Rows are points. The points of each table are mixes of a few directions, plus a little noise. How many directions does each table use, and how many do they share? Where both have some left over, give the other angles between the two spaces (their principal angles), to ten degrees, smallest first.

First (5 x 3):
array([[ 0.045, -0.026, -0.032],
       [ 0.010, -0.009, -0.027],
       [-0.021,  0.015,  0.024],
       [ 0.001, -0.007, -0.042],
       [-0.034,  0.029,  0.078]])
Second (7 x 3):
array([[-0.019,  0.002, -0.037],
       [ 0.020, -0.003,  0.045],
       [ 0.037, -0.005,  0.075],
       [-0.001,  0.000, -0.003],
       [-0.041,  0.006, -0.086],
       [ 0.015, -0.001,  0.032],
       [-0.011,  0.001, -0.024]])
Directions: first 2, second 1, shared 1

First (9 x 6):
array([[-0.050,  0.017,  0.001, -0.003, -0.069, -0.006],
       [ 0.022, -0.032,  0.004, -0.017,  0.049, -0.025],
       [ 0.070, -0.006, -0.005,  0.001,  0.005, -0.024],
       [ 0.071,  0.012,  0.029,  0.008,  0.025,  0.008],
       [-0.081, -0.001, -0.043,  0.007, -0.031,  0.011],
       [ 0.053,  0.016,  0.037,  0.007,  0.020,  0.015],
       [-0.014,  0.001,  0.011, -0.012, -0.028, -0.016],
       [-0.006, -0.029, -0.049,  0.015,  0.071,  0.016],
       [-0.065,  0.021,  0.016, -0.001, -0.044,  0.018]])
Second (8 x 6):
array([[-0.007,  0.046,  0.013,  0.033, -0.002,  0.063],
       [ 0.040, -0.042, -0.002, -0.014, -0.008, -0.007],
       [ 0.012, -0.074, -0.007, -0.035, -0.013, -0.030],
       [ 0.009, -0.064, -0.006, -0.030, -0.012, -0.024],
       [ 0.038, -0.020,  0.001, -0.001, -0.005,  0.007],
       [-0.109,  0.066, -0.002,  0.009,  0.017, -0.018],
       [ 0.025,  0.017,  0.002,  0.012,  0.004,  0.009],
       [-0.008,  0.070,  0.002,  0.027,  0.020,  0.000]])
Directions: first 4, second 3, shared 2; angles 90

First (7 x 8):
array([[ 0.049, -0.005,  0.009, -0.057, -0.009,  0.041,  0.006,  0.003],
       [-0.006, -0.001,  0.022,  0.066, -0.065, -0.047, -0.029, -0.017],
       [ 0.009, -0.042,  0.055,  0.053,  0.005,  0.002, -0.004,  0.015],
       [ 0.035, -0.021,  0.023,  0.018, -0.003,  0.006,  0.009,  0.015],
       [-0.045,  0.016, -0.055, -0.004,  0.032,  0.010,  0.035,  0.008],
       [ 0.052,  0.034, -0.024, -0.056,  0.022, -0.038, -0.024, -0.008],
       [-0.091,  0.018, -0.031, -0.018,  0.016,  0.023,  0.005, -0.016]])
Second (8 x 8):
array([[ 0.039,  0.013,  0.017,  0.013,  0.060, -0.004, -0.037, -0.040],
       [-0.041, -0.077, -0.006, -0.012, -0.048,  0.010,  0.056,  0.001],
       [-0.018,  0.038,  0.041,  0.000, -0.012,  0.008,  0.029,  0.036],
       [-0.034, -0.011, -0.028, -0.013, -0.057,  0.001,  0.028,  0.038],
       [ 0.006, -0.047,  0.063,  0.010,  0.044,  0.014,  0.028, -0.049],
       [ 0.025, -0.002,  0.018,  0.009,  0.043, -0.001, -0.019, -0.033],
       [ 0.010,  0.033, -0.035, -0.003, -0.008, -0.010, -0.030,  0.017],
       [ 0.013,  0.052, -0.071, -0.005, -0.023, -0.019, -0.052,  0.032]])
Directions: first 5, second 3, shared 0; angles 40, 40, 90

First (9 x 9):
array([[ 0.002, -0.017,  0.024,  0.002, -0.007, -0.027, -0.015,  0.006,
         0.036],
       [ 0.003, -0.028,  0.039,  0.003, -0.011, -0.045, -0.026,  0.009,
         0.061],
       [ 0.003, -0.043,  0.060,  0.003, -0.018, -0.070, -0.042,  0.014,
         0.094],
       [-0.002,  0.039, -0.053, -0.003,  0.016,  0.064,  0.037, -0.013,
        -0.083],
       [-0.003,  0.024, -0.032, -0.003,  0.009,  0.038,  0.022, -0.007,
        -0.051],
       [ 0.000,  0.010, -0.014, -0.001,  0.005,  0.017,  0.009, -0.002,
        -0.022],
       [ 0.003, -0.034,  0.046,  0.004, -0.015, -0.056, -0.033,  0.014,
         0.074],
       [-0.002,  0.022, -0.031, -0.002,  0.010,  0.036,  0.021, -0.007,
        -0.046],
       [-0.002,  0.027, -0.038, -0.003,  0.012,  0.043,  0.027, -0.009,
        -0.058]])
Second (7 x 9):
array([[ 0.004,  0.042, -0.014,  0.007,  0.019,  0.043,  0.007,  0.005,
         0.017],
       [ 0.038,  0.020, -0.031,  0.007, -0.005,  0.011,  0.063, -0.040,
        -0.035],
       [ 0.057, -0.034,  0.022,  0.010, -0.034, -0.074,  0.046, -0.045,
         0.032],
       [-0.013,  0.052, -0.028,  0.002,  0.029,  0.068,  0.000,  0.014,
        -0.010],
       [ 0.008, -0.012,  0.009,  0.001, -0.008, -0.019,  0.002, -0.005,
         0.011],
       [-0.017, -0.041,  0.033, -0.006, -0.012, -0.042, -0.039,  0.018,
         0.027],
       [-0.077, -0.029,  0.008, -0.022,  0.011,  0.014, -0.078,  0.054,
        -0.043]])
Directions: first 1, second 3, shared 1

First (9 x 11):
array([[-0.011, -0.067,  0.031,  0.034, -0.088,  0.029,  0.000, -0.010,
        -0.001,  0.026,  0.060],
       [ 0.009,  0.054, -0.025, -0.028,  0.071, -0.023,  0.000,  0.008,
         0.000, -0.020, -0.049],
       [ 0.007,  0.042, -0.019, -0.022,  0.055, -0.018,  0.000,  0.006,
         0.001, -0.016, -0.037],
       [ 0.005,  0.028, -0.013, -0.014,  0.037, -0.012,  0.000,  0.004,
         0.000, -0.011, -0.025],
       [ 0.004,  0.024, -0.011, -0.012,  0.030, -0.010,  0.000,  0.004,
         0.000, -0.009, -0.021],
       [-0.010, -0.061,  0.029,  0.032, -0.080,  0.027,  0.000, -0.009,
        -0.001,  0.023,  0.055],
       [-0.009, -0.053,  0.025,  0.028, -0.070,  0.023,  0.000, -0.008,
         0.000,  0.020,  0.048],
       [-0.007, -0.039,  0.018,  0.020, -0.051,  0.017,  0.000, -0.006,
         0.000,  0.015,  0.035],
       [ 0.012,  0.073, -0.034, -0.037,  0.094, -0.031,  0.000,  0.011,
         0.001, -0.027, -0.065]])
Second (11 x 11):
array([[ 0.037,  0.042, -0.021,  0.076,  0.067, -0.021, -0.018,  0.086,
        -0.014, -0.046, -0.021],
       [-0.040, -0.046,  0.023, -0.082, -0.072,  0.021,  0.018, -0.093,
         0.014,  0.049,  0.025],
       [-0.039, -0.046,  0.022, -0.082, -0.072,  0.021,  0.018, -0.094,
         0.015,  0.050,  0.023],
       [-0.004, -0.003,  0.001, -0.006, -0.005,  0.002,  0.001, -0.007,
         0.001,  0.004,  0.001],
       [-0.024, -0.028,  0.015, -0.051, -0.044,  0.012,  0.013, -0.059,
         0.009,  0.030,  0.014],
       [ 0.002,  0.000, -0.002,  0.002,  0.002, -0.002,  0.000,  0.003,
         0.000, -0.002, -0.001],
       [ 0.019,  0.021, -0.011,  0.038,  0.033, -0.009, -0.009,  0.043,
        -0.007, -0.022, -0.011],
       [ 0.026,  0.031, -0.016,  0.055,  0.049, -0.014, -0.014,  0.064,
        -0.011, -0.031, -0.015],
       [ 0.026,  0.030, -0.016,  0.054,  0.048, -0.013, -0.013,  0.061,
        -0.010, -0.032, -0.016],
       [-0.009, -0.011,  0.006, -0.020, -0.016,  0.004,  0.005, -0.023,
         0.004,  0.013,  0.006],
       [ 0.008,  0.009, -0.005,  0.015,  0.013, -0.005, -0.003,  0.018,
        -0.003, -0.009, -0.005]])
Directions: first 1, second 1, shared 0; angles 60

First (11 x 12):
array([[ 0.004,  0.022, -0.019, -0.018,  0.037, -0.027, -0.034, -0.038,
        -0.031,  0.031,  0.003, -0.012],
       [ 0.018,  0.023, -0.021, -0.050,  0.057,  0.044,  0.008, -0.042,
        -0.027,  0.007,  0.003,  0.035],
       [ 0.045, -0.009,  0.001, -0.033, -0.001,  0.090,  0.015,  0.024,
         0.002, -0.045, -0.005,  0.023],
       [ 0.000, -0.014,  0.017,  0.022, -0.056,  0.057,  0.010,  0.036,
         0.008, -0.033, -0.002, -0.023],
       [ 0.035, -0.033, -0.066, -0.006,  0.041, -0.008, -0.025, -0.031,
         0.023,  0.049, -0.028,  0.016],
       [-0.038,  0.045,  0.028,  0.006, -0.015,  0.004, -0.014, -0.018,
        -0.051,  0.002,  0.024, -0.040],
       [-0.004,  0.012,  0.030, -0.011,  0.016, -0.091, -0.005,  0.017,
         0.005, -0.015,  0.013,  0.010],
       [-0.043, -0.032, -0.036,  0.079, -0.038, -0.066, -0.035, -0.020,
         0.024,  0.075, -0.021, -0.055],
       [-0.009,  0.009,  0.024, -0.024,  0.015,  0.025,  0.056,  0.007,
         0.011, -0.029,  0.006,  0.052],
       [ 0.012, -0.046, -0.003,  0.037, -0.056,  0.046,  0.011,  0.044,
         0.039, -0.019, -0.017, -0.013],
       [-0.023,  0.025,  0.048, -0.004,  0.000, -0.073,  0.011,  0.019,
        -0.004, -0.026,  0.022,  0.006]])
Second (10 x 12):
array([[-0.022,  0.051,  0.014, -0.008,  0.028, -0.080, -0.052, -0.034,
        -0.056,  0.025,  0.025, -0.044],
       [ 0.012, -0.032, -0.009,  0.005, -0.015,  0.048,  0.031,  0.019,
         0.035, -0.014, -0.014,  0.026],
       [-0.017,  0.041,  0.012, -0.006,  0.021, -0.066, -0.041, -0.024,
        -0.043,  0.019,  0.021, -0.032],
       [-0.007,  0.013,  0.002, -0.001,  0.006, -0.022, -0.013, -0.008,
        -0.015,  0.008,  0.005, -0.011],
       [-0.026,  0.063,  0.020, -0.009,  0.031, -0.096, -0.062, -0.038,
        -0.065,  0.027,  0.031, -0.049],
       [-0.005,  0.007,  0.002, -0.001,  0.003, -0.011, -0.004, -0.003,
        -0.008,  0.002,  0.004, -0.004],
       [ 0.010, -0.022, -0.006,  0.005, -0.012,  0.036,  0.022,  0.014,
         0.023, -0.011, -0.011,  0.018],
       [ 0.033, -0.076, -0.024,  0.013, -0.038,  0.120,  0.074,  0.047,
         0.081, -0.031, -0.037,  0.059],
       [ 0.009, -0.022, -0.006,  0.004, -0.013,  0.037,  0.024,  0.015,
         0.022, -0.011, -0.012,  0.018],
       [ 0.008, -0.019, -0.008,  0.003, -0.011,  0.034,  0.023,  0.013,
         0.019, -0.009, -0.011,  0.016]])
Directions: first 5, second 1, shared 1

First (9 x 18):
array([[-0.007, -0.002, -0.027,  0.028,  0.011, -0.034, -0.007,  0.006,
         0.011, -0.005,  0.008,  0.036,  0.007, -0.026, -0.001,  0.001,
        -0.013,  0.008],
       [-0.036, -0.013, -0.002,  0.000,  0.000,  0.000, -0.008, -0.044,
         0.004,  0.026,  0.000,  0.042, -0.024,  0.036, -0.020, -0.011,
         0.020, -0.001],
       [-0.017, -0.022,  0.035, -0.032, -0.003,  0.046, -0.003, -0.042,
         0.000,  0.019, -0.006, -0.020, -0.023,  0.053, -0.013,  0.000,
         0.026, -0.024],
       [-0.018, -0.044, -0.052,  0.052,  0.051, -0.030, -0.034,  0.013,
         0.038, -0.012,  0.035,  0.018,  0.001, -0.045, -0.005,  0.032,
        -0.023, -0.037],
       [ 0.049, -0.031,  0.028, -0.030,  0.030,  0.084, -0.011,  0.047,
         0.008, -0.022,  0.023, -0.159,  0.006, -0.019,  0.026,  0.058,
        -0.017, -0.078],
       [ 0.006,  0.055,  0.003,  0.003, -0.047, -0.055,  0.031, -0.005,
        -0.027, -0.008, -0.036,  0.079,  0.021, -0.002,  0.002, -0.048,
         0.005,  0.078],
       [ 0.001,  0.031,  0.009, -0.003, -0.031, -0.030,  0.019, -0.011,
        -0.015, -0.006, -0.026,  0.051,  0.014,  0.004,  0.002, -0.031,
         0.007,  0.050],
       [ 0.027,  0.023,  0.041, -0.012, -0.035, -0.017,  0.025, -0.010,
        -0.010, -0.038, -0.046,  0.021,  0.037, -0.007,  0.012, -0.030,
         0.002,  0.049],
       [-0.004,  0.005, -0.037, -0.010,  0.022,  0.035, -0.010,  0.047,
        -0.013,  0.048,  0.047, -0.069, -0.038,  0.004, -0.002,  0.031,
        -0.009, -0.046]])
Second (10 x 18):
array([[-0.078,  0.021,  0.006,  0.048, -0.003, -0.001,  0.040, -0.021,
         0.019, -0.082, -0.018,  0.039,  0.014,  0.009,  0.019, -0.038,
        -0.031, -0.045],
       [-0.048,  0.016, -0.028,  0.090, -0.013, -0.027,  0.012, -0.031,
         0.034, -0.086, -0.004,  0.011, -0.003, -0.051, -0.017,  0.032,
         0.035, -0.012],
       [-0.020, -0.017, -0.019,  0.047,  0.011, -0.041, -0.008, -0.020,
         0.026, -0.039, -0.005,  0.054,  0.016, -0.029, -0.005,  0.002,
        -0.005,  0.005],
       [ 0.005,  0.013,  0.031, -0.063, -0.002,  0.044,  0.019,  0.020,
        -0.028,  0.037, -0.003, -0.025, -0.004,  0.053,  0.022, -0.033,
        -0.031, -0.019],
       [ 0.015, -0.023,  0.034, -0.073,  0.027,  0.010, -0.003,  0.019,
        -0.015,  0.054, -0.008,  0.050,  0.027,  0.057,  0.036, -0.071,
        -0.074, -0.002],
       [ 0.042,  0.006,  0.017, -0.060, -0.008,  0.037, -0.005,  0.025,
        -0.032,  0.063,  0.010, -0.059, -0.018,  0.026, -0.001,  0.009,
         0.009,  0.010],
       [-0.066,  0.032,  0.002,  0.048, -0.013,  0.012,  0.039, -0.016,
         0.011, -0.074, -0.012,  0.001, -0.001,  0.002,  0.010, -0.014,
        -0.002, -0.040],
       [ 0.053, -0.009,  0.008, -0.052,  0.002,  0.016, -0.022,  0.021,
        -0.023,  0.066,  0.008, -0.036, -0.011,  0.012, -0.004,  0.013,
         0.009,  0.023],
       [ 0.042, -0.021, -0.026,  0.016,  0.004, -0.031, -0.038, -0.001,
         0.009,  0.022,  0.012, -0.006, -0.007, -0.044, -0.028,  0.048,
         0.041,  0.041],
       [ 0.053, -0.016, -0.021,  0.000, -0.003, -0.018, -0.036,  0.005,
         0.000,  0.036,  0.014, -0.029, -0.016, -0.036, -0.027,  0.056,
         0.049,  0.041]])
Directions: first 4, second 3, shared 1; angles 70, 80
